Each point is reached from the start by the listed moves, each made once or not at all, plus a little noise. Is the number of moves made odd or even? Then give how often each move was made.

Moves:
(1): |  32 |  18 | -24 |
(2): | -12 |  39 |  -6 |
(3): |  9 | 12 | 43 |
Start: | -8 | -2 | 13 |
Points:
| 34 | 31 | 33 | => even (1, 0, 1)
|  10 |  60 | -18 | => even (1, 1, 0)

Moves:
(1): |  16 |   4 |   2 |   4 |   7 |  -7 |   4 |   8 |   0 | -10 |   6 |  -2 |
(2): |  0 | 11 |  9 |  1 | -7 |  5 | -8 |  4 | -3 | -7 |  6 |  0 |
(3): |  -2 | -10 |  14 |  -6 |  -2 |  -7 |   6 |  -2 | -10 |  -6 | -10 |   6 |
(4): | -7 |  4 | 10 | 22 |  8 |  3 |  6 | -7 |  9 | -9 |  4 |  1 |
(5): | -6 |  9 |  0 | -3 | 15 | -7 | -4 |  0 | -5 |  5 | -6 | -4 |
(6): |  15 |   2 |  13 |  -7 |  -1 |  25 |  -2 |   0 |  -9 |  -8 | -11 |   1 |
(7): | -2 | 15 | 12 | -4 | -2 | -2 | 26 | -5 |  6 | -4 | -4 |  3 |
(8): | -3 | -4 |  2 |  5 | -5 |  6 |  1 | 16 |  4 | -1 | -2 |  1 |
(9): |   1 |  -6 |   9 |  -2 |   4 |  -3 | -11 |   5 |  23 |   1 |   2 |   0 |
(10): |  6 |  6 |  3 |  3 | -2 |  2 | -2 |  0 | -5 | 13 |  3 |  2 |
(11): |  -7 | -13 |   0 |  -8 |  10 |   5 |  -3 |   9 |   4 |  -3 |  18 |  11 |
(12): |  1 |  7 | -7 |  4 |  1 | -3 | -4 | -1 |  3 | -1 | -1 | 12 |
Start: | -12 |  -4 |   8 |  -6 |  -2 | -14 |  -1 | -12 |   3 |  -5 | -10 |  10 |
Points:
|  19 |  13 |  30 | -10 |  -3 |   8 |  -7 |   1 | -10 | -30 | -10 |   8 | => odd (1, 1, 0, 0, 0, 1, 0, 0, 0, 0, 0, 0)
| -11 |  10 |  36 | -11 |   8 | -28 | -22 |  -4 |   4 |   0 | -15 |  24 | => even (0, 1, 1, 0, 1, 0, 0, 0, 1, 1, 0, 1)
| -24 | -12 |  60 |   3 |   6 | -11 |  22 |   2 |  32 | -15 |   4 |  33 | => odd (0, 0, 1, 1, 0, 0, 1, 1, 1, 1, 1, 0)
|  17 | -11 |  41 |  -8 |   5 |  -5 |  -8 |  14 |  14 | -32 | -25 |  28 | => even (1, 0, 1, 0, 0, 1, 0, 1, 1, 0, 0, 1)
|   6 |  30 |  54 | -12 |   2 |  -1 |  18 |  10 | -12 | -39 | -31 |  27 | => even (1, 1, 1, 0, 1, 1, 1, 1, 0, 0, 0, 1)
|   8 | -16 |  59 |   9 |   9 |   1 |   4 |   9 |  20 | -39 | -20 |  17 | => even (1, 0, 1, 1, 0, 1, 0, 1, 1, 0, 0, 0)

Moves:
(1): |  4 |  4 |  4 |  6 |  0 |  4 | -4 |  3 | -1 |  0 |  3 | -2 |  8 |  6 |  1 |  5 |  7 | -8 |  9 |  2 | 15 |  1 |  3 |  2 |  2 | -6 |
(2): |  -3 |   5 |  -9 |   2 |  -5 |  -9 |  -2 |  -2 |  -1 |   5 |   6 |   0 |  -2 |   4 |  -3 |  -6 |  -4 |   4 | -12 |   0 |   8 |  10 |   2 |   6 |  -5 |  -8 |
(3): |  -5 |   6 |  15 | -14 |   0 |   1 |   1 |  -1 | -12 |  -2 |   9 |  -5 | -11 | -15 |   0 |   4 |  -6 |   2 |   8 |  -2 |   9 |   5 |   1 |  -7 |  -3 |   0 |
(4): |   1 |   4 |   3 |   7 |   6 |   0 |   3 |   2 |   4 |   0 |   1 | -12 |  -9 |  -1 |  -2 |   0 |  13 |   1 |   1 |   0 |  -5 |   3 |  -1 |   0 |  -2 |  -5 |
(5): |  3 |  5 |  2 | -7 | 10 | -5 |  1 |  7 |  0 |  0 |  2 | -5 |  0 |  6 | -2 | -5 | -5 |  0 | -4 | -8 | -2 |  2 | -3 |  1 |  2 | -1 |
(6): |  0 |  4 |  0 |  4 |  4 | 10 | -7 |  0 |  6 |  8 |  2 | -3 | -4 |  6 | -4 |  0 |  4 |  3 | -8 |  3 | -7 |  7 | -5 | -6 | 10 |  1 |
(7): |  -6 |  -1 |  -4 |  -5 |   0 |   9 |   5 |  -5 |   0 |   3 |  -5 |  -9 |  -3 |   4 |   0 |   8 |  -7 |   0 |   1 |   1 |   0 | -10 |  -2 |  -6 |   3 |   0 |
(8): |  0 | -3 | -1 | -6 | -2 |  2 |  7 |  8 |  9 |  1 |  3 |  1 | -8 |  4 |  2 | -3 |  4 |  4 |  2 | -1 |  7 | -1 |  8 |  1 | -6 | -3 |
(9): |  0 | -3 |  1 | -1 |  1 |  3 |  3 | -1 |  1 | -3 |  2 |  0 | -3 |  1 | -5 |  1 | -4 | -3 | -2 |  5 |  5 |  0 | -5 | -3 | -2 | -2 |
(10): |  -7 |  -9 |  -1 |  -6 |   5 | -10 |  -2 | -10 |  -5 |  13 |  -4 |   5 |  -4 |   8 |   7 |   0 |   1 |   0 |  -9 |   2 |  -3 |   7 |  -2 |  -7 |  -6 |   9 |
(11): |   0 |   9 |  -1 | -12 |  -9 |   5 |  -1 |  -4 |   3 |  -4 |   8 |   5 |   6 |   5 |  -1 |   1 |   4 |   1 |   1 |   7 |  -5 |  -7 |  -7 |   0 |  -5 |   1 |
(12): | -5 |  2 |  5 | 11 | 11 | -2 |  6 |  3 | -1 | -2 | -2 | 23 | -5 |  5 |  5 |  2 |  3 | -1 | -1 | -1 | -7 | -1 | -6 |  3 | -2 | -6 |
(13): |  -4 |   0 |  13 |   1 |   0 |  -2 |   3 |  -1 |   0 |   4 |   1 |  -9 |  11 |  -2 |   6 | -14 |  -4 |   7 | -10 |   2 |   3 |   8 |  -4 |  -8 |  -8 |  -3 |
(14): |  -7 |  -1 |   7 |   5 |  -9 |   2 |  -2 |  -2 |   0 | -13 |  -1 |   4 |   1 |  19 |  -1 | -10 |  -9 | -10 |   3 |  -4 |   4 |   5 |   3 |   0 |  -5 |  -3 |
(15): | -5 |  3 |  3 | -7 |  1 |  4 | -8 |  3 |  1 | -2 |  0 | -1 | -3 | -3 |  3 | -2 |  0 | -4 |  2 |  9 |  0 | -6 | -3 |  4 | -2 | -4 |
(16): |  1 |  2 | 10 | -5 | -9 | -7 |  5 |  6 |  5 | -4 | -3 | -1 |  3 | -1 | -1 | 18 | -1 |  4 | -2 |  1 |  0 | -3 |  1 |  7 | -1 | -3 |
(17): |   1 |   2 |  -2 |  -6 |   0 |  -1 |   6 |  -2 |  -1 |   2 | -10 |   6 |   3 |   2 |  -4 |  -1 |   4 |  -3 |  -1 |   1 |  -2 |   5 |   1 |   1 |  -1 |  -6 |
(18): |  12 |   0 |   0 |  -9 |  -1 |  -1 |   0 | -16 |  -3 |   9 |  -4 |   3 | -12 |  -2 |   7 |  -2 |   9 |   4 |   3 |  -8 |  -4 |  -8 |  -5 |   5 |  -3 |  -1 |
(19): |   5 |   3 |   0 |   3 |  13 |  -8 | -14 | -14 |   6 |   6 |  -8 |   0 |   2 |  -3 |  -7 |   8 |  -2 |   5 |  21 | -13 |   0 |   5 |   2 |  -5 |   3 |  -1 |
(20): |  2 | -3 |  1 | -6 | -3 | -3 |  2 |  3 | -9 | -2 |  2 | -1 |  0 |  7 |  0 | -5 | -3 |  9 | -2 |  8 | -4 |  3 | -1 | -2 | -2 | -3 |
(21): | -4 |  0 | -1 |  0 |  1 | -5 |  1 |  1 | -1 | -5 | -2 |  3 | -2 | -1 | -3 |  0 |  4 |  3 |  2 | -3 |  5 | -6 | -2 | -3 |  2 | -2 |
(22): |  -3 |   1 |  -8 |  -4 |   0 |  -2 |   0 |  -2 |   6 |   3 |   0 |  -4 |   0 |  -4 |   7 |   3 |   0 |   5 |   6 |  -8 |   4 |   9 | -11 |   3 |  -2 |  -1 |
(23): |  -3 |  -9 |  -3 |  -9 |   5 |  -3 |   0 | -12 |   3 |  -3 |   2 |  -2 |   8 |  -3 |   5 |   2 |   5 |   5 |  -2 |   1 |   8 |   5 |   9 |   2 |  -2 |  -7 |
(24): | -10 |  -2 |   1 |   4 |   7 |  10 |   0 |   3 |  -2 |  -3 |  -2 |  -3 |   5 |   7 |  -7 |  -3 |   4 |   1 |   3 |  -3 |   6 |  -1 |  -1 |  13 |  -5 |   2 |
Start: |   6 |   4 |   2 |   0 |   0 |  12 |   4 |  -2 |   2 | -10 |   4 |   5 |   3 |  -4 |  -1 |  11 |  -1 |   8 |  -6 | -10 |  11 |   3 |   6 |   3 |   1 |   8 |
Points:
| -27 |  23 |  22 | -31 |  16 |   6 |  12 | -30 |   9 | -13 |   4 |   7 |  25 |  -2 |  -8 |  37 |   2 |  29 |  15 | -19 |  59 |  23 | -13 |   5 | -24 | -34 | => odd (1, 1, 1, 0, 0, 0, 1, 0, 1, 0, 1, 1, 1, 0, 0, 1, 1, 0, 1, 0, 1, 1, 1, 1)
| -16 |  20 |  38 |  -7 |  -1 |   7 |  18 |  17 |   5 | -14 |  21 | -22 |  -1 |  -4 | -10 |  11 |  15 |  26 |  -5 | -13 |  60 |  18 |  11 |  14 | -25 | -20 | => odd (1, 1, 1, 1, 0, 0, 0, 1, 0, 0, 0, 0, 1, 0, 0, 1, 0, 0, 0, 0, 1, 0, 0, 1)
| -14 |   3 |  26 |  -1 |  18 |  19 |  22 |   4 |   2 |  -5 |  17 |  13 |   4 |  34 |   6 |  -5 |  24 |  21 | -14 |  12 |  24 |  15 | -11 |   0 | -35 |  -9 | => even (1, 0, 0, 1, 0, 0, 0, 1, 1, 1, 1, 1, 1, 0, 0, 0, 0, 0, 0, 1, 0, 0, 0, 1)
|  -9 |   1 |  24 | -56 |  35 |  -2 |   0 | -31 |  15 |   4 |   3 | -20 | -27 | -11 |   5 |  32 |  16 |  33 |  21 | -32 |  36 |  18 |  -3 |  17 | -28 | -10 | => odd (0, 0, 1, 1, 1, 0, 0, 1, 1, 1, 0, 0, 0, 0, 1, 1, 0, 1, 1, 0, 0, 1, 1, 1)
| -21 |  25 |  19 | -30 |  -3 |  43 |  -9 | -21 |  11 | -20 |  24 | -24 |  -3 |  11 |   8 |  22 |  11 |   4 |  15 |  -2 |  35 |  14 |  -7 |  -6 |  -6 | -17 | => even (1, 0, 1, 1, 0, 1, 1, 0, 0, 0, 1, 0, 0, 1, 1, 0, 0, 0, 0, 0, 0, 1, 1, 0)
|  -2 |  17 |   8 | -12 |  48 |   2 |  -4 | -28 |  17 |   2 |   0 |  22 |   3 |  27 | -11 |  24 |  34 |  11 |   2 | -13 |  14 |  24 | -10 | -13 |   0 | -17 | => even (1, 0, 0, 1, 1, 1, 0, 0, 1, 1, 1, 1, 0, 0, 0, 0, 1, 0, 1, 0, 1, 0, 1, 0)
|  -8 |  27 |  17 | -38 | -14 |  31 |  21 | -27 |  15 |   2 |  16 | -19 | -26 |  17 |  -1 |  -9 |   4 |  23 | -15 | -14 |  29 |  29 | -19 | -11 | -28 | -22 | => odd (0, 1, 1, 1, 0, 1, 1, 1, 1, 0, 1, 0, 1, 1, 0, 0, 1, 1, 0, 0, 0, 1, 0, 0)
| -20 |   4 |  17 | -49 |  16 | -13 |   9 |  -7 |  -1 |   5 |  26 | -27 | -15 |  -3 |  22 | -15 |  -1 |  43 | -28 |  -6 |  36 |  47 |  -1 |  -3 | -33 | -18 | => odd (0, 1, 1, 1, 1, 0, 0, 1, 0, 1, 0, 0, 1, 0, 1, 0, 0, 0, 0, 1, 0, 1, 1, 0)
| -11 |   8 |  -4 | -24 |  26 |  -4 |   3 | -31 |  22 |   2 |   3 |  31 | -11 |  15 |  -1 |  12 |  23 |  18 |  -6 |   1 |  17 |  21 |   4 |   5 | -29 | -25 | => odd (0, 1, 0, 1, 0, 0, 0, 1, 1, 1, 1, 1, 0, 0, 1, 0, 1, 0, 1, 0, 0, 0, 1, 0)
